Each row is a point. Each copy is the shape, with its points in the same order, turned, moved and blurred by noise. Is it also mirrored, or only turned?

Shape, 7 rows:
[[-15 -15]
 [-61  58]
 [-15  12]
 [ 29 -39]
 [ 57 -26]
 [ 59 -30]
 [  4   9]]
Copy 1, 7 rows:
[[-17 -19]
 [-86  31]
 [-28   4]
 [ 34 -22]
 [ 56  -3]
 [ 57  -4]
 [ -4   9]]
Copy 1 is: only turned
Copy 2, 7 rows:
[[ 10  29]
 [-81  19]
 [-14  12]
 [ 56  14]
 [ 61 -18]
 [ 68 -14]
 [  2   0]]
Copy 2 is: mirrored

Shape:
[[-15 -54  12]
 [-57   3  50]
 [ 42  -2 -27]
 [-48 -28  23]
 [-16  37  52]
 [ -1  19  -5]
 [ 46 -43  57]
 [ 10   8 -45]
 [-47   4 -38]]
Copy 1, 9 rows:
[[  6  59 -26]
 [-60  29   2]
 [ 58 -14 -21]
 [-31  47 -21]
 [-38 -11  29]
 [  2 -13 -17]
 [ 40  51  42]
 [ 28 -20 -49]
 [-21  -2 -74]]
Copy 1 is: mirrored
Copy 2 (9 x 3):
[[ -6  47 -20]
 [-44  60  47]
 [ 53 -29   6]
 [-40  47  11]
 [ 14  55  74]
 [ 18   7  49]
 [ 61  75  -5]
 [ 20 -37  11]
 [-32 -21  15]]
Copy 2 is: mirrored

Shape (8 x 4):
[[  2  -3  28 -22]
 [-80 -40 -46 -51]
 [-25  61 -10 -27]
 [ 15   9 -16  10]
 [-10  19  -1  90]
 [  6  25  11   2]
 [ 22  39  42  48]
 [  4  57 -21  32]]
Copy 1, 8 rows:
[[  4   9  35 -19]
 [-72 -36 -35 -72]
 [-41  59  -6   0]
 [ 10  11 -19  17]
 [-16 -17  -4  91]
 [ -3  26  14  11]
 [  8  23  34  70]
 [-15  42 -25  53]]
Copy 1 is: only turned
Copy 2, 8 rows:
[[ 23  28  18 -37]
 [-93  -3 -42 -47]
 [  6  56 -57 -33]
 [ 17  -9 -34  -8]
 [ 14   3 -27  78]
 [ 22  17 -22  -8]
 [ 56  40   4  31]
 [ 42  24 -65  22]]
Copy 2 is: only turned
Copy 3, 8 rows:
[[ -1   8  24  -8]
 [-66 -33 -54 -58]
 [ 19  55 -19 -53]
 [ 36   2 -16   2]
 [ 28  39 -55  69]
 [ 23  30   3   0]
 [ 41  57  12  45]
 [ 56  46 -40   7]]
Copy 3 is: only turned
Copy 4:
[[ 16  14  16  32]
 [-20 -41 -81  65]
 [ 25  60 -43  20]
 [ 16   9  -5 -21]
 [-54  38   5 -59]
 [ 13  35   3  -1]
 [ -7  61  39 -29]
 [  9  57 -27 -41]]
Copy 4 is: mirrored

Shape:
[[ 20 -30  29 -20  28 -16]
 [-29  44  21   1 -60  53]
 [-42  41 -71 -17 -12 -40]
 [-30  28  27 -36 -65 -58]
 [ 24  22  28  17 -76 -17]
 [-40 -35 -29  25  12   9]
 [ 58 -14 -46  27  23 -24]
 [ 26 -70 -28 -40  25 -34]
 [-15  -1 -60 -30 -20  32]]
Copy 1, 9 rows:
[[  5 -56  48  -2   4 -23]
 [-61  47  24  22 -17  40]
 [-19  36 -56 -24 -32 -54]
 [-76  27  35 -33 -10 -59]
 [-48  35  34 -18  59  -5]
 [-13 -46 -32  44 -11 -10]
 [ 47 -25 -19 -15  51 -11]
 [ -2 -96  -4 -40  11 -38]
 [-25 -18 -39 -20 -33  21]]
Copy 1 is: mirrored
Copy 2, 9 rows:
[[  6  -6  34  -5  41 -26]
 [  9  26  54 -30 -66  65]
 [-25  59 -58 -28 -33 -15]
 [-15  19  27 -51 -81 -55]
 [ 23  -1  47  11 -71 -17]
 [-50  -8  -5   1  26  32]
 [ 30  15 -30  50  34 -19]
 [  9 -44 -30 -22  55 -45]
 [ 17  17 -37 -36  -5  32]]
Copy 2 is: only turned
Copy 3:
[[  33  -49   30  -15   23   11]
 [ -12   69    9  -39  -34   26]
 [ -87  -27  -36  -27  -17  -29]
 [ -12   19   19  -57   -5  -75]
 [  20   51    6    6  -28  -38]
 [ -12  -13  -65  -21   11   25]
 [  -2  -57  -27   59  -25   11]
 [  26 -103  -22  -20   -9    7]
 [ -32  -14  -34  -56  -50   47]]
Copy 3 is: mirrored

Shape, 11 rows:
[[-82 -15  35   8  38  32 -41  -9]
 [ 56  -7 -45  39 -43 -44  41  25]
 [  1 -35   2 -15  44  12 -69 -58]
 [ 23  21 -67  72 -50 -33  55   9]
 [-17  15  13 -24  18 -39  11 -36]
 [ 42   0  -7  21   1  -7   7  70]
 [-26  36  22   3   2 -20 -69 -33]
 [-33  -5  42  41   3 -11 -22  -4]
 [ 27  20 -23   9 -57  90  23 -44]
 [-29  42  23  41  59  -1 -20 -33]
 [ 21  14 -73  -2 -20  -9  -1  16]]
Copy 1 (11 x 8):
[[ -95   -3    9  -34    9   25  -44   11]
 [  67  -40  -22   52  -67  -40   20   63]
 [  -1    1  -33  -55   25   20  -59  -34]
 [  23  -22  -47   78  -87  -13   17   59]
 [ -22    4  -23  -11    7  -33   41  -16]
 [  48  -16   36   12  -23  -15    1   77]
 [ -36   43    2  -16  -15  -20  -44  -31]
 [ -43  -24   28    8  -30   -1  -27   -7]
 [  24   22  -35  -32 -108   74   19   20]
 [ -40   30    6   30   21   31   -8  -11]
 [  35   11  -55    4  -44  -18   -2   72]]
Copy 1 is: only turned
Copy 2 (11 x 8):
[[-53  27  62 -28  18  27  -3 -58]
 [  7 -33 -40  66 -20 -44  32  47]
 [ 25 -11  21 -59  -1  -4  24 -67]
 [-10  -7 -51 111 -30 -35  46  22]
 [-35 -15 -12  -6 -33 -34 -20 -47]
 [  3  -9  -6  24  30 -25  -6  59]
 [  6  41  53 -30 -32 -31   2 -35]
 [-26   4  67  13  -7 -11  10 -24]
 [ 22 -11 -42  27 -56  93  19  -6]
 [ -3  37  38  33  27 -14 -32 -71]
 [ 10  11 -64  13 -13 -17  34  16]]
Copy 2 is: mirrored
Copy 3:
[[-79 -19 -21  23  18  20 -65 -33]
 [ 87  18 -18  -3  31   4  52  11]
 [  5 -54 -24   0  22 -15 -83 -72]
 [ 68  65 -42  -1  32  31  56  -4]
 [-20  12   0 -14  40 -55 -11 -41]
 [ 45 -10 -13  24  15  -2  -5  57]
 [ -9  27  30   1  25  -9 -78 -51]
 [-20   4  14  43  19  14 -26 -30]
 [ 27  17 -45 -32 -88  21   6 -43]
 [-27  37 -37  53  19 -24 -65 -41]
 [ 57  21 -41 -49  26  13  -8  10]]
Copy 3 is: mirrored

Shape, 15 rows:
[[-37   8 -44   2 -28 -27  19   0 -65]
 [-14  19 -21 -48  22 -49  38   9 -18]
 [ 74   9 -23 -17  -8  21  40  41  25]
 [-27  -7 102 -49  33  29 -38  19  30]
 [-45  14  42 -66  37  27 -38 -50  36]
 [ -4   1 -16 -19  19  29  38  16 -72]
 [ 44  18 -10  -7  11  38   4  16   2]
 [ 44 -50   3  20  17  -5  10  27  32]
 [-25  67 104 -37  43  19 -23 -20  12]
 [ 16  17 115 -45  35  16 -38 -57  10]
 [-37  10 -49   3  55 -29  76  24 -41]
 [ 35  21  -8  13  41  16 -47  -2  -3]
 [ 23  41   4  39 -20  34   7   4  22]
 [-31  -7 -16 -42  35 -90  28   6 -37]
 [-14  64  64 -43  23  15 -76   8   5]]
Copy 1, 15 rows:
[[  25  -33  -36   12  -43  -14   11   43  -43]
 [  39    0  -30  -38   21  -28   16    5  -16]
 [  25   50    6   20   43   51   35   21   27]
 [ -54  -38   60  -22   50   -4  -47  -54   22]
 [ -11  -47   24  -25   19    3  -23 -113   -9]
 [  37  -31   10   19   33    7   11   34  -59]
 [  24   17   17   30   33   41   -5   -1   -2]
 [  10  -14   -5   29   48   20    9   17   76]
 [ -28    5   59   -3   33  -43  -63  -82  -21]
 [   1  -22  100   -2   24  -32  -51  -81   18]
 [  36  -23  -70   15   54  -41   28   35  -47]
 [  35    1   -3   41   21   31  -63  -20   21]
 [ -15   35   -2   65   -3   16   -2   -8   15]
 [  47  -33  -45  -53   13  -64    4   27   -2]
 [ -25    2   36  -26    4   11  -94  -63  -15]]
Copy 1 is: only turned
Copy 2 (15 x 9):
[[ -95  -32    0   -4    2  -47    1  -13  -28]
 [ -37    5  -17  -38   49  -33   25  -28  -21]
 [  14    4  -22  -15    6   30   22   55  -66]
 [  33   25   52  -29    5   71  -35  -59   40]
 [ -10   32   -6    9   34   62  -11  -58   65]
 [ -73   -2   41   -1   25    9   21   -6  -61]
 [  -5   18    1   21    3   29    4   25  -44]
 [  31  -53    8    0   32   17  -12   36  -29]
 [  32   64   43   10  -11   36   14  -79   51]
 [  49   20   18   29   -1   72    5 -102   22]
 [ -67   -9   36  -18   72  -54   50   16  -22]
 [   9   25    5   61   19    6  -30   -1  -29]
 [   1    3    6   31  -44   10   20   40   -4]
 [ -33  -25   -1  -43   73  -65    7  -57  -17]
 [  14   71   15   10  -19   19  -46  -66   25]]
Copy 2 is: only turned
